Each row is a point. Two turns around zero, p and q, are shown by what they do to some points. Where does a point land after both, in the order given? Backwards means that the second turn is done in reverse. Each puzzle has new turns, and all numbers are rounded.

Turn p:
[-19 -26 -17] => [ -6 -11  34]
[ 29 -36  26] => [ 49 -20   0]
[-28  32  -6] => [-31  29  -2]
[18 30 -3] => [-12   1 -33]
Turn q:
[ -2 -16  19] => [-22  -4  11]
[14  5 46] => [-35  31  12]
[-35   7 -18] => [  5 -23 -32]
[ 23   3 -46] => [50 -5 10]
Where do these land?
q, then p: [ -8 -27 -20] => [ 28 -14  15]
p, then q backwards: [ 1  4 -5] => [-5 -1  4]
p, then q: [-17 -25   0] => [-24  16   9]
p, then q: [ 15 -20  25] => [13 17 28]
q, then p backwards: [32 76 -6] => [-12  32  75]
p, then q backwards: [-23  -8   6] => [24 -3  7]

Turn p:
[  2  20  12 -40] => [ 30  15   9 -31]
[ 14   8 -21   4] => [ 16   0 -10  19]
[-10 -27   9 -18] => [-13  -7 -14 -29]
[-30  31 -23  39] => [-19  39  10  44]
[ 25 -32  22  15] => [-13 -46   4  -3]
Turn q:
[-52  36 -13 -24] => [ -2 -20 -56  35]
[ -4 -27  25  20] => [  3 -25  34  -4]
[ 1  8 -5 17] => [10  8  7 13]
[  0 -12 -14  -4] => [ 12   0  -6 -13]
[54 -5  7 -9] => [-22  35  21 -29]
Where do these land?
q, then p: [ -3 -18 -18  20] => [ 20 -25   6  -3]
p, then q: [ 14 -31 -16  -3] => [ 30   0  -9 -21]
p, then q: [ 12  30  76 -12] => [-72 -29  22 -20]
q, then p: [-19 -12  19  -4] => [-20 -12 -14 -11]
q, then p: [ -3 -22  -8  15] => [ 12 -23   3 -11]
p, then q: [-10  24 -31 -20] => [-2 42 -7 16]
q, then p backwards: [  9  28 -22   5] => [-14  18 -29  -2]

Turn p:
[-5 -1 28 26] => [-29  -8 -17  16]
[  6 -11  -7  24] => [-3 17 -6 21]
[11 47 -2 41] => [-51  29  24   2]
[ 53 -17  23 -27] => [ 20 -42  34  33]
[-16  -6 -42 -64] => [ 61  -1  10 -48]
[-49 -13  -2  -1] => [  5   5 -44 -24]
Turn q:
[31 15 -3 33] => [-27 -23   0  32]
[-23 -49  57 -44] => [ 85  20 -20 -10]
[ 13  30  -7 -25] => [-21  -6 -30 -20]
[ -6  34 -36  29] => [-54   7  19   3]
[ -4 -52  34 -21] => [66 -3  0  0]
[-11  21  -4  19] => [-23  16   4  11]
[  1   0 -42  10] => [-26 -12  29 -15]
Where do these land?
p, then q: [11 23 35 -4] => [34 21 17  0]
q, then p backwards: [ 18   5 -38  -9] => [ -8  29  26 -16]
p, then q backwards: [-14  16   6  17] => [ -4  25 -11  -2]
p, then q: [-40  10 -36 -49] => [  8 -35 -46 -45]
q, then p: [ 25 -52  32  44] => [-25   5  -4  75]

Turn p:
[ 21 -15 -31  -1   7  -9] => [-13  -7  -3  -4  -7  38]
[-76  13 -19  12  10  -9] => [ 19  -8  38  66  17 -11]
[ 20  43  -3   7 -20  -9] => [ 39 -13 -31 -10   5   3]
[  9   2  18 -17  11   0] => [ -6  23 -13  -5  -4  -8]
[ -8  -8   9 -12 -16   5] => [  1   9  13 -11  14  -8]
[ 21 -10   7  12  -1 -11] => [  0  -4  -2 -17 -22   5]
[ -1 -12   9   6   5 -10] => [ -2   5  10  -1 -16  -2]
[ 14 -12  10  -6   5  43] => [-37  -6 -13 -17  13 -19]
Turn q:
[-38 -17  -6  11  -8  24] => [-5 24  3 42 14 -6]
[  5   8  -3  31 -20   6] => [ -2 -13  17   5  31   6]
[-12  20 -14 -11 -26 -35] => [-17   1  17  -6 -14  44]
[ 16 -14  31   5 -10   6] => [ 16 -21  18   5  -6 -22]
[  9   8 -25 -27  17   5] => [-18   1 -35 -12 -11   3]
[ 6  9 33 34 12  4] => [ 19   4  27 -18  22 -25]
[-17 -25 -14  -8   9  13] => [  5  14 -22  26  -4  -3]
[ 13   2  -5  -7  33 -35] => [ 23   9 -17 -35 -14  15]
[ 20   9   3 -28  -8  11] => [-21 -22  -8  -7 -18 -11]
Where do these land?
p, then q backwards: [-15   5  -8 -25  39  -4] => [-40 -10 -21  -7  -6  16]
p, then q: [-17 -11  15  -4 -24  -3] => [  7  -3  12 -22 -21 -10]
p, then q: [  9  46   6   8 -24  -4] => [ 13 -31 -37 -17   0  12]
p, then q: [ 14  10  31  15   3 -20] => [-12 -31   7  -2  -9  26]
q, then p backwards: [ 17  12 -39 -10   7  -7] => [ 38   6 -20  -8   4  13]
q, then p backwards: [  0 -25  10  -4  -5  20] => [-19  18   8  15  13   3]
p, then q backwards: [ -8 -37 -16  20   4  18] => [  7  25   8  -8 -40   5]

Turn p:
[  6  24   9  34  43 -21   8 -31] => [-27 -27  41   0 -40  -1  -6  19]
[  4 -33 -11 -27 -47  26   7 -34] => [ -9  59 -45  17   6  -7  -5   9]
[ -3 -46 -19 -49  13  15 -17  23] => [ 16  37 -18 -49  20 -19  11 -30]
[ 47  35  47 -48  19 -23  -7  -9] => [ 11   1  41   1   3 -24 -80 -16]
[-25  21 -41  38  11  40  22  29] => [ 40 -25 -15  -9 -27  33  48  24]
[ 31  18   7  31  33 -29 -49   0] => [-15 -52  32 -11   3 -48  -7  14]
[-24  19  36  35 -14  37  16 -23] => [ 8 15 28 50 -6 24 21 35]
[  9 -56  -3  -3 -41 -10  19   3] => [-21  26 -42  24   5  -9  15 -39]
[-47  18 -24 -11 -16 -36   1  43] => [ -2 -35 -21 -24  37  52   3 -17]
Turn q:
[ 24   5 -34 -19 -23   7 -11  -6] => [ 13   3 -27   7 -41   8   0  13]
[ 62  25  15  29 -21  61  30 -36] => [ 48  13  19  79 -19  21 -40 -22]
[ 28   0 -15  -4   3 -22 -10  49] => [ 29   4 -35  -9  17 -14  21  31]
[-39  -1  11 -45   5 -31 -36  46] => [-16 -12   1 -69  13  -8  13  51]
[-37 -39  27  36  45 -15 -39 -39] => [-85  -5  15  15  44  17  14 -10]
[-30  13 -23   4  30 -18  12   5] => [ -4   7   5 -28   7   2  38 -25]
[ 16  32 -25 -28 -18  49  36  27] => [ 69  17  -4 -20 -30  19 -24 -11]
[-23 -28  -2  38 -27 -32 -37  26] => [-25 -59 -35  -4  28 -10  12  12]
[-19  27  29 -11   1 -24   9 -55] => [-28  -1  60  11 -26 -19  12  -8]
[ 17 -35  15  -1   6  24  45 -19] => [ -2  33  -1  18   7 -17 -44 -33]
Where do these land?
p, then q: [ -4  24 -15 -37  16 -14  10  13] => [-12  16  -5  -1 -21  24 -19  33]
p, then q: [ -8 -50 -38  26 -46   0  31   0] => [ 18 -10 -21  -8 -36  10  20 -71]
p, then q: [-28  48  35  27  68 -36 -40   1] => [-37  12  28 -25  59 -27 -66  33]
p, then q backwards: [ -8 -42  36   1  27   1  16 -22] => [ -7  11   4 -14  36 -11  22 -48]
q, then p: [ -5  59  41 -33 -18 -21 -26  11] => [ 29   1  15  31  28  -8  -5 -70]
p, then q backwards: [-23  28  22   4  16  30   0   8] => [ 8 45 20 -3 10 16 -8 10]
q, then p backwards: [ 41 -29 -43  16 -39  18  35 -34] => [ 62 -16  -4  -2 -37  -4  58   6]
p, then q: [ 49 -23 -28  15 -39  12  14  39] => [ -6   3 -51  36 -33 -18  33 -31]
q, then p backwards: [-13 -15 -11 -19  15  10 -39 -17] => [-31   0 -19   0  -1 -17  14 -35]
